Every row gives one point. Each copy is the shape, with its points in the same order, turned, moved and blurred by noise. Some copies are also mirrored. Which?

Shape:
[[ 0.04  0.16 -0.04]
 [-0.48 -0.61  0.50]
 [-0.07 -0.24  0.12]
 [-0.35  0.18  0.10]
 [ 0.22 -0.05 -0.50]
 [-0.14 -0.02  0.33]]
Copy 1:
[[-0.07  0.10  0.08]
 [-0.31 -0.80 -0.36]
 [-0.13 -0.30 -0.04]
 [-0.18  0.08 -0.31]
 [ 0.45  0.09  0.22]
 [-0.36 -0.23 -0.05]]
Copy 1 is: only turned
Copy 2 (6 x 3):
[[-0.09  0.23 -0.01]
 [ 0.31 -0.54  0.74]
 [ 0.14 -0.10  0.21]
 [-0.18  0.20  0.38]
 [-0.27 -0.03 -0.43]
 [ 0.18  0.08  0.35]]
Copy 2 is: only turned

Shape:
[[ 0.35 -0.18 -0.43  0.24 -0.08  0.20]
 [ 0.00  0.11  0.24 -0.10 -0.02 -0.58]
 [ 0.01 -0.59  0.39 -0.31 -0.09 -0.34]
 [-0.30  0.17  0.04 -0.32  0.16 -0.28]
 [-0.29 -0.09  0.08 -0.34 -0.30  0.20]
 [-0.23  0.55  0.01  0.05 -0.12 -0.18]
 [-0.56  0.34  0.32  0.54  0.35 -0.07]
 [-0.20 -0.43 -0.11  0.22 -0.12 -0.13]
 [ 0.18  0.12 -0.29 -0.19  0.27  0.26]]
Copy 1:
[[ 0.10 -0.03 -0.14  0.43  0.43  0.46]
 [-0.33 -0.06 -0.18  0.09  0.23 -0.48]
 [-0.48 -0.72 -0.19  0.09  0.40 -0.22]
 [-0.25 -0.07 -0.36 -0.38  0.26 -0.28]
 [-0.13 -0.49 -0.46 -0.23 -0.01  0.12]
 [ 0.14  0.23 -0.48 -0.22 -0.10 -0.29]
 [ 0.67 -0.08  0.00 -0.21  0.17 -0.52]
 [ 0.19 -0.38 -0.39  0.21  0.51 -0.06]
 [-0.07  0.15  0.06 -0.20  0.25  0.47]]
Copy 1 is: mirrored
Copy 2:
[[ 0.45 -0.30  0.03  0.19 -0.41 -0.24]
 [-0.21  0.24  0.40  0.14  0.34 -0.10]
 [ 0.36  0.27  0.56 -0.13  0.39  0.32]
 [-0.08  0.31 -0.05 -0.21  0.30 -0.21]
 [ 0.14  0.41  0.02 -0.32 -0.23  0.21]
 [-0.36  0.43 -0.06  0.17 -0.14 -0.30]
 [ 0.10  0.89 -0.26  0.55  0.14 -0.43]
 [ 0.51  0.30  0.35  0.06 -0.13 -0.24]
 [ 0.20 -0.18 -0.35 -0.01 -0.04 -0.15]]
Copy 2 is: mirrored
